Each row is a point. The window is the flat piece filled in between its corners: a triangle in 3 columns, a solid with four corners in 4, and so on. A path goes straight from each point to the next, and from the last back to the first. After which points does the path pass through the window?

Window (3 x 3)
array([[ 11,  30,  16],
       [ 23,   1,  -8],
       [-50, -80,  -7]])
Path:
(1): [55,  3, 29]
(2): [14, 44, -6]
(3): [ -5,  11, -18]
(4): [35, -7, 15]
(5): [45, 12, 28]
(6): [  8,  29, -52]
(7): [-70, -48, -30]
(8): [ -22, -106,   30]
Through the window after points: 3

Window (4 x 4)
array([[ 63,  10, -22, -28],
       [-76, -16, -48,  19],
       [ 50,  63,   1,   0],
       [-63,   1,   9,   1]])
Path:
(1): [-60, -14, -57, -35]
(2): [ -1,  37, -49, -34]
(3): [  0, -35, -11,  24]
(4): [-13, -21, -12,  31]
(5): [-50,  15, -62, -26]
(6): [-61,  10, -30, -67]
(7): [-43, -31,   7,  40]
(8): [-24, -23, -10,  63]
(9): [-63,   8, -10, -22]
(10): [-43,  30, -16, -46]
(11): [ 21, -11,  36,  40]
(12): [-43, -43, -23,  65]
Through the window after points: 2, 4, 8

Window (6 x 6)
array([[-44, -22,  20,  24,  19,   1],
       [ 43,  42, -14,  23,  17,  27],
       [ -9, -93, -41, -19,  80, -25],
       [-79, -70,  -6, -55, -43,  -8],
       [ 12,   8,  45,   5,  -3, -11],
       [  7, -24, -32,   2, -63, -43]])
Path:
(1): [-14, -18, -29,  -9, -41, -46]
(2): [ 12, -46, -14,   2, -57,  -6]
(3): [  15, -117,  -25,  -14,   23,   20]
(4): [-25, -60, -30, -19,  55, -31]
(5): [-64,  -6, -26, -24, -10, -51]
(6): [-22, -89,  18, -17, -44,  31]
(7): [42, 16, -8, 25, 10, 35]
(8): [ -5,  50, -20,  -5,  16, -28]
Through the window after points: 1, 3, 5, 7

Window (8 x 8)
array([[ -76,  -32,  -57,   48,   11,  -34,  -13,   -6],
       [  30,  -32,  -22,  -49,  -77,   14,  -48,   -1],
       [  53,  -12,   32,  -42,    2,   74,  -83,  -15],
       [  28,  -24,    7,  -18,   25,   67,   63,    7],
       [  24,  -29,   74,  -27,  -28,  -54,    0,   50],
       [-110,  -15,   39,    9,  -72,    3,  -22,   77],
       [  -6,   30,  -19,    0,   27,  -19,  -58,   39],
       [  10,    6,   19,   62,   -8,  -48,   27,   33]])
Path:
(1): [ 17, -47,   5,  37,  -1,  -1, -42,  97]
(2): [ 23, -56,   2,   9,  -3,  41,  21,  20]
(3): [-31,  23,  17, -15,   4,  13,  26, -30]
(4): [-15,  21,  22, -21, -24, -18,   0,   5]
(5): [ 10, -73,  21,  25,   3,  18, -77,  71]
(6): [ -1, -65, -25,  -7,  -6,  32, -61,  61]
(7): [ -4,   6,  25, -48, -39,  25, -24, -19]
(8): [-15,   9,  10, -20, -12, -24,  20,   6]
Through the window after points: 4

Window (9 x 9)
array([[ -4, -26, -50, -74,  11,  47, -12, -36, -70],
       [ 43,   5, -33,  37,  65,   8,  24, -13, -33],
       [ 68, -28,  49, -21,  15,  15,  -1,  76,  45],
       [  3, -16, -15, -49,  70,   5, -30,  49, 114],
       [ -3,  44,  10,   8,   6, -13, -18, -21, -64],
       [-90, -36,   3,  15,  32, -20,   2, -39, -19],
       [  0, -39, -29, -19, -56, -32,  41,  29,  71],
       [ 41, -44,   2, -46, -63,  73, -26,  20,  97],
       [-21,  15, -59, -10, -14,  42,  91,  51,   6]])
Path:
(1): [ 32,   9,  13, -21,  30,   6,  26, -44,  -8]
(2): [  7, -11, -34,  19,  33,  13,   1,  24, -23]
(3): [ -7,   3, -51,  34,   4,  12, -66,  27, -84]
(4): [ -3,  -6,  37, -42,  40,  -9,  31, -48,  41]
(5): [ 19,  -1,   2, -26,  38,  32,  21, -16,   8]
(6): [ -4, -12, -13,   0,  39,  16, -59,  41, -32]
(7): [-19, -35, -50,  16, -24,   6,   3,  69,  -4]
(8): [ -4,   9, -35, -25,  -4,  25,  71,  19,  28]
(9): [  0, -18,   1, -45, -21, -22,  38,  -5,  36]
(10): [ 13, -57, -80,  10, -39,  48, -28,  63,  54]
(11): [-25,  -2, -51,  -2, -12,  18,  29,  56,  14]
(12): [ 39, -13,  -4, -41,  -6,  22,  98, -32,  36]
Through the window after points: 1, 7, 9, 11

Window (12 x 12)
array([[  10,   -4,   53,  -16,   25,  -10,   40,  -55,  -49,  -58,  -13,
         -20],
       [  -6,   48,   13,  -19,  -18,  -67,  -19,  -27,  -15,  -78,   74,
         -51],
       [ -51,  -30,   23,    5,   31,  -33,   -8,    6,   22,  -85,   61,
          -5],
       [  69, -121,   19,  -35,  -10,    4,  -16,  -21,  -45,   66,    8,
          12],
       [  36,  -62,   -4,  -39,   19,   97,  -38,  -31,  -50,   83,    8,
          38],
       [ -14,   53,   22,  -41,   34,  -75,   40,  -11,   10,  -16,   11,
          24],
       [  74,  -45,  -40,  -32,  -55,   26,   13,  -40,  -42,    9,  -56,
          71],
       [  24,   47,   24,   48,   40,  -73,  -19,  -36,    9,  -57,   12,
           3],
       [  20,   21,   -6,   24,   24,  -28,   41,   35,  -28,  -34,   34,
         -24],
       [ -38,   61,   72,   31,  -25,  -52,    6,   21,   -7,  -27,    4,
          10],
       [ -42,   21,  -28,   15,    0,  -64,    1,  -21,  -34,   -2,  -41,
         -14],
       [  49,  -65,   -2,  -27,  -20,   59,    4,  -34,   30,   60,  -24,
         -18]])
Path:
(1): [ 13, -50,  21, -72,  34,   8, -32,  29,  10, -15, -40, -22]
(2): [ 13,  29,  16, -18,  26, -35,  -6,   4, -20, -46,  -8, -17]
(3): [-16,  14,  20,  41,  -1, -34,  13, -50,   4, -30,  29,  19]
(4): [ 25, -13,  -2,  17,   9,   8,  46, -67, -38,  33,  58,  58]
(5): [ 18, -16,  14, -19,   6, -18, -12,  21,  -7, -37, -63, -14]
(6): [ 17,  13,  20, -64,   1, -25, -37,  23, -10, -78, -20, -34]
(7): [  8,  17,   2,  -3, -16, -40,   4, -38, -20, -29,  46,  -8]
(8): [-32,   2,  14,  18, -19, -45,  48, -62, -24,  30,  45,  19]
(9): [ 16,  39,  33,  10,  18, -24, -21,  68,  -9, -73, -23, -22]
(10): [ 19,  -4,  21, -21,  12, -45,  -9,   2, -19, -48, -11, -22]
(11): [-27, -10,   7,  24, -22, -28,  41, -51, -11,   7,  47,  23]
(12): [ 28, -31,   1,  32, -25, -39,  27, -64, -58,  48,  48,  36]
Through the window after points: 6, 8, 12

Window (14 x 14)
array([[ 63, -90, -13,   4, -38,  51,  49, -14, -55,  19,  68, -24,   3,
         18],
       [ 42,  29,  37,  11,  39,   4,  28, -11,  -8,  93, -39,  26, -43,
        -27],
       [-10, -30,  53,   8, -24,  42, -62, -57, -29,  21,  17,  24, -65,
        -40],
       [-57,  72,   4, -58,  21,  21, -35, -80, -74, -30,  47,  51, -20,
         -2],
       [-91,   4, -98,  -6,   1,  29,  61, -12, -45,  13,  78,  45,   6,
        -41],
       [-16,  -8, -16, -14,   1, -31,  51,  33, -75,  23, -75, -18,  -4,
          8],
       [  6, -17,   8,   9, -45,  63,  82, -23, -61,  17, -35, -76,  20,
        -33],
       [-27,  11, -50,  39,  23,  46,   8,  34, -23, -51, -22, -11,  12,
         -1],
       [ -3, -19,  -5,  -2,  50,   7,  78,  -2,  30,  41, -75, -12, -77,
         26],
       [ 28, -28,   2,  21,   1, -87,  30,  15,  52,  22,  63,  18, -54,
        -46],
       [-25,  54,   5, -81, -58,  80, -63, -25, -55, -34,   8,  40, -31,
        -50],
       [-24,  -9, -77,  66, -82,  52,  24, -39,  36, -11, -17,  39,  44,
        -31],
       [-22, -29,   6,  -8,  59,  38, -15, -26,  85,  38, -89,   8,   7,
        -14],
       [ 15,  -9, -69,  16, -25,   4, -45,   7,  -6,  -4,   1, -64, -21,
          3]])
Path:
(1): [-33,  20, -23,  22, -17,  11,   0,  -9,  18,  45,  19, -36, -22,  44]
(2): [ 24, -38, -37,  -6,  16,  22,  22,   1, -32, -30, -46,   4, -29, -57]
(3): [ 18, -19, -68,  -1,  18,  -3,  39, -36, -37, -20, -17,  -2, -34, -58]
(4): [-32,   8,  20,   7, -17,  27,  15,  39, -25,  21, -22, -12,  10,  27]
(5): [-36, -15,  18,   0, -25,  22,  11, -11, -12,  16,  44,   4,  -5,  24]
(6): [ 10,  26, -85, -32,  44,  25,  17, -57, -58, -13, -21,  38, -17, -75]
(7): [ 15, -38, -23,   2,  32,  39,  12, -36,  -8, -14, -40,  11,  -4, -43]
(8): [-29,  -1,  -6,   8,  -2,  30,  -2,   7,  25,  28, -15, -10,  -3,  14]
Through the window after points: 1, 3, 5, 7
